Rows are points. The last column is the point's height on a tilted bowl or saddle (a function of degree 2), plus a little noise. Count its main directions that bend up, bend down and stay straight.

Points:
12.3, 1.3, 12.2
21.7, -8.9, 11.8
-3.7, 11.3, 18.0
-7.1, -3.1, 12.4
2.1, 0.7, 13.6
-14.7, -18.9, 8.8
-0.2, -29.0, 22.5
0.7, 16.9, 20.6
-14.3, -36.7, 17.7
-9.6, -3.6, 11.7
25.9, -10.3, 11.0
Directions: 1 up, 1 down, 0 straight

Points:
1.0, -23.9, -10.5
-6.4, -0.6, -8.0
9.1, 4.3, -0.6
6.0, -27.1, -11.0
-1.6, -6.3, -5.0
11.6, 19.5, -4.8
6.0, -20.9, -7.3
14.9, -5.4, 1.1
-18.8, 14.4, -21.1
-4.8, 15.1, -9.5
-32.8, 19.9, -39.9
Directions: 0 up, 2 down, 0 straight

Points, 17 rows:
-4.0, -9.8, -25.6, 7.9
6.1, 5.0, -0.5, -5.5
-2.6, 17.3, 19.3, -28.9
10.1, 0.2, -12.2, -0.4
13.2, -1.2, -5.9, -2.1
-7.8, 1.8, -18.5, 6.2
-10.7, 31.0, 12.1, -35.3
-1.1, -5.9, 6.2, -7.6
10.1, 12.5, -11.1, -3.4
-7.5, 0.4, -7.8, 1.0
-6.3, 2.5, -18.4, 6.0
-18.3, -1.2, -45.9, 21.7
-6.0, -12.2, 29.9, -31.3
17.9, -1.9, 3.7, -4.6
3.2, -11.9, -12.3, 0.9
-7.3, -4.0, 6.1, -8.4
-21.4, 41.0, -27.1, -6.1
Directions: 1 up, 2 down, 0 straight

Points:
-9.1, 5.2, -9.0, 23.7, 10.7
-14.6, -6.0, -0.1, -8.4, 3.6
-1.9, -11.8, -25.1, 1.3, 2.6
-28.0, -7.6, -4.4, -30.4, 19.0
17.4, 21.5, 18.2, 5.2, 19.9
-4.1, 25.8, -6.0, -9.8, 12.1
-13.8, 3.5, -5.5, -2.0, 5.0
-9.3, -9.7, -8.5, 9.6, 0.6
2.0, -3.8, -4.5, 1.6, 1.0
-13.8, -6.8, -5.8, 7.0, 2.8
9.0, 33.7, -22.3, 36.0, 45.3
-36.4, 2.8, 9.9, 10.0, 25.3
-1.5, 4.4, -10.5, 5.6, 3.9
9.3, 29.6, 28.5, 5.6, 24.9
4.0, 9.9, 8.6, 3.2, 6.9
16.6, -15.2, 3.7, -2.2, 6.6
-21.6, 16.2, -5.6, 6.5, 15.9
-20.1, -0.5, -2.0, -20.7, 9.0
-7.5, 0.3, 4.2, -21.4, 4.5
-8.2, 45.2, 6.8, -4.5, 24.8
9.9, 3.1, -1.8, -16.9, 6.9
20.0, 2.0, 11.9, -2.7, 11.8
-0.9, 7.3, 28.9, -24.6, 7.6
4.2, -20.2, -39.2, -13.3, 16.9
5.4, 14.2, 18.5, -5.1, 8.4
0.9, -24.1, -16.4, -14.7, 7.6
12.0, 0.6, 17.8, 0.8, 8.9
Directions: 3 up, 0 down, 1 straight

Points:
0.8, -30.9, 18.6, 23.4, -22.3, -5.3, 3.4
28.3, -10.3, -14.4, 7.7, 5.5, -12.9, -8.3
2.1, -31.4, 10.0, -14.7, 20.5, 5.8, 13.9
-7.6, 15.7, 25.6, 9.8, 7.3, 7.7, 3.0
-0.3, -9.6, 7.9, 8.0, 2.0, -8.5, -7.5
-3.9, 9.8, -4.2, 2.4, -15.4, 8.4, 3.4
-12.0, 1.9, 24.9, 3.8, 5.8, 18.6, 3.3
12.0, -6.5, -9.5, -12.3, -9.4, 36.5, 19.3
1.4, -4.0, 2.2, 9.6, 1.2, 15.1, 1.0
2.2, -16.7, -5.2, 4.2, -9.7, 26.9, 19.4
30.9, -10.4, 13.2, 11.4, 18.2, -2.9, 1.7
-7.5, 6.8, -3.9, -20.9, -37.3, -1.4, 39.0
13.9, 29.5, -1.1, -5.9, 5.1, -29.5, 26.6
7.7, 30.7, -37.0, -19.1, -4.7, -6.3, 19.5
-11.7, 6.3, -28.9, 11.5, -1.9, -10.0, 15.7
7.1, 0.3, -9.8, -13.4, 13.1, -10.1, -2.4
-8.8, -1.8, 0.6, -1.6, -5.9, -31.1, -1.4
0.7, -26.8, -15.0, -34.5, 21.7, 5.8, 34.4
2.9, 3.7, 17.1, 0.3, -15.2, 29.9, 6.4
0.6, 4.9, 0.5, -26.9, -9.3, -2.7, 13.0
5.7, 5.1, 2.8, 16.1, 7.9, -2.1, 0.0
-12.4, -18.2, -8.4, -25.4, -5.2, -9.8, 15.0
-5.9, 33.6, 11.5, -16.2, -0.5, 15.2, -2.8
6.1, -15.4, -11.3, 23.1, -36.0, 5.4, 41.5
1.8, -13.5, 5.2, 3.0, 1.9, 25.7, 10.6
-5.3, 14.5, -7.1, 17.7, -11.6, -14.4, 15.0
-5.4, -2.6, 5.8, 29.3, 1.6, 20.7, 14.2
-16.1, 3.4, -6.4, 0.2, -8.7, 8.2, 5.0
5.1, -11.6, 1.9, -3.5, -16.3, -15.5, -1.9
-7.8, 13.1, -51.2, 18.4, 12.0, -6.6, 27.4
22.5, 8.9, 27.3, 7.1, -1.1, -6.7, 9.6
6.8, 1.6, -2.6, -12.4, 13.6, -19.1, -1.9
5.0, 0.0, 7.6, 10.2, 8.5, 25.3, 3.1
-8.0, 2.4, -2.3, 14.7, 12.3, -21.8, 4.5
-10.2, 5.4, 30.6, 5.4, -6.9, 24.2, 0.9
-3.0, 1.7, 1.3, 0.7, -18.3, 4.5, 4.7
-32.3, -8.9, 10.7, 19.8, 0.1, 4.9, 12.6
7.1, -23.2, 26.5, -26.0, 8.7, -17.6, -4.2
9.3, 8.9, 20.4, -34.9, -3.4, 10.4, 20.8
-19.3, 17.0, 6.9, 5.7, -6.6, 16.3, -2.1
5.1, 0.1, 15.6, 12.9, 37.9, -28.7, 19.8
17.8, 9.9, -8.8, -12.3, -5.1, -9.0, 3.8
16.5, -5.1, 17.3, -2.9, -20.6, -3.6, 7.6
Directions: 4 up, 1 down, 1 straight

Points, 64 rows:
12.6, -16.8, 4.3, 2.4, 6.9, -10.8, -5.7, -11.4, -12.2
15.3, 9.4, 0.9, 5.1, 0.1, -16.0, 2.4, 12.2, -3.3
-3.6, -6.8, -11.2, -6.8, 13.9, -6.8, -14.5, 8.2, -6.4
-13.5, 30.0, 8.7, 21.1, 2.3, 17.0, -18.5, -24.2, 6.9
-10.5, 1.5, 5.3, -4.1, -5.8, 8.5, 16.5, -8.7, 1.7
-3.4, 14.3, -13.9, -16.1, -15.2, -3.4, 0.0, -13.4, 1.7
13.4, -8.7, -5.8, 20.6, -7.2, 8.8, -20.8, 0.8, -17.5
-21.8, 8.7, 0.6, -6.9, -13.7, -10.9, -13.0, 12.4, 3.1
21.6, -36.9, 7.7, 13.8, 23.9, -8.7, -9.2, -7.6, -43.4
-27.6, -1.5, -10.0, 11.6, -4.3, 2.4, 4.9, 7.4, 5.2
0.4, 12.1, -5.1, -0.2, 7.8, 33.6, -12.4, 2.3, -17.3
32.3, -17.1, -11.6, 18.0, -14.1, -11.0, 31.5, 9.4, -11.3
42.6, -6.4, 14.0, -12.6, -15.6, 31.6, -0.5, -23.3, -26.2
-25.9, 8.9, 10.7, 17.5, -13.9, -8.0, -41.3, -26.5, -7.1
-8.8, -14.6, 11.7, -3.4, -0.8, -3.3, -1.8, -8.2, -4.0
-10.5, 15.4, -18.0, 5.4, -14.7, -16.4, 16.4, 30.5, -5.7
30.9, -21.9, -13.2, 0.1, -4.8, -20.9, -36.7, -6.2, -30.4
3.7, 8.9, 4.0, -19.8, 4.7, -0.1, -36.4, -14.0, -21.7
13.1, -14.0, 27.9, -11.4, 2.5, 4.9, -2.3, 0.7, -24.2
-10.9, -10.4, 26.9, -1.2, -30.2, -8.4, 4.1, -24.1, -11.3
22.9, 4.1, 13.3, 2.2, -10.2, -8.3, -0.1, -19.4, -11.5
20.6, -9.8, -15.3, -9.4, -9.9, 8.0, -5.6, 18.6, -2.7
-5.3, -19.1, -21.1, -14.3, -9.3, -25.7, -26.6, 4.0, -18.0
-13.7, -11.2, -0.4, 8.2, 21.7, 8.2, 3.7, 12.0, -10.4
4.9, 26.1, -10.6, 22.6, -5.2, -24.4, 17.6, 11.9, -0.2
-14.9, -9.9, 6.6, -4.8, 1.1, -6.4, -1.5, 8.9, -1.0
27.2, -3.2, -0.4, -0.5, 7.3, 8.3, 15.5, 15.0, -16.1
-12.0, -20.1, -27.8, -18.6, 31.1, 22.2, 17.6, 2.1, -27.0
11.5, -8.3, 21.1, -3.5, -4.4, -11.1, -2.1, -23.3, -17.0
25.3, -4.0, 24.6, 10.5, -9.5, 12.9, 15.1, 5.4, -26.9
12.2, 11.9, -11.7, 0.9, -16.1, 1.2, -3.4, -11.7, 1.8
13.3, -2.6, 5.1, 11.8, 1.1, 22.4, -5.9, -9.6, -15.9
-19.3, -13.9, -17.6, -2.8, 4.4, -15.1, -9.7, 46.2, -18.4
-2.7, 2.3, 11.8, 32.0, 15.3, 15.4, 10.5, 10.5, -21.9
-11.8, 9.3, 8.3, -0.5, -6.9, -11.0, -11.8, 7.0, 1.8
-12.9, 10.5, 18.1, -7.5, -32.5, 2.0, -16.6, 7.9, -5.9
14.3, 22.8, -7.8, 20.2, -16.8, 12.7, -1.2, -15.4, -3.9
29.9, -8.0, 5.0, -8.2, 12.6, -10.0, -10.8, 4.6, -20.1
3.7, 1.6, -9.4, -19.1, 15.4, -39.9, 6.6, -19.8, -8.4
-4.6, 3.3, -4.5, -9.7, 2.3, -7.4, 10.6, -0.3, 2.4
10.1, 21.1, -16.5, 6.1, 19.3, 2.1, 28.6, 8.9, -16.5
-16.3, -11.7, -3.1, 5.1, 1.1, 8.7, 9.8, 29.1, -7.9
-21.7, 5.8, -34.4, 15.9, 5.5, 3.3, -19.0, 13.9, -8.0
5.6, -15.2, -27.1, -9.4, 6.5, -5.6, -13.0, 2.2, -8.3
-11.7, -13.6, 8.7, 2.1, -16.2, -22.0, 13.8, -0.7, -4.8
-8.6, 0.9, -33.4, 1.2, 20.6, 4.6, 2.7, 17.1, -12.5
16.4, -14.1, -14.7, 4.7, -4.8, 1.9, -3.1, 1.7, -3.8
-13.7, 13.1, 3.3, -19.8, 24.7, 13.4, 27.6, 11.9, -19.4
5.6, -28.5, 9.2, -20.2, -12.2, 13.7, -0.1, 15.5, -0.2
-12.1, 18.3, 22.5, -3.4, -7.8, 12.6, 1.9, 21.8, -5.1
0.4, -11.9, -20.1, -19.9, -19.0, -23.3, -2.9, -2.2, -2.2
-3.2, -31.7, 16.0, -10.3, 23.4, 39.0, 9.4, -3.6, -34.9
-1.1, 17.5, 13.2, -18.6, 16.9, -13.0, -0.7, -23.3, -9.7
-3.9, -1.4, 23.3, 7.9, 33.4, -22.8, 21.8, -6.7, -24.2
7.5, -29.6, 28.7, -10.6, -13.9, -1.7, 12.0, 15.6, -13.5
-14.6, 2.4, 16.0, -22.5, 22.6, 11.1, 9.1, 11.8, -13.1
-2.5, -44.6, -24.8, -30.8, -26.3, -15.7, -7.3, -10.8, -8.5
-5.4, -12.3, 14.8, -11.9, -19.6, -11.2, 8.6, 9.4, -0.9
-18.7, 10.4, 2.7, -20.7, -21.5, 1.6, 16.6, -20.3, -1.1
-2.3, -10.3, 20.6, 17.1, 1.1, -0.6, 31.0, 28.4, -28.3
0.6, 10.8, 12.9, -6.2, -0.4, -8.6, 7.1, 6.4, -2.2
13.2, -4.0, 11.5, -3.1, 16.5, -1.4, -0.3, 18.9, -19.0
8.9, -7.5, -7.5, 12.6, -4.3, 17.3, 9.4, 6.7, -7.9
-18.2, -22.4, 14.9, 13.2, 0.1, -12.8, 9.7, -5.3, -9.2
Directions: 1 up, 5 down, 2 straight
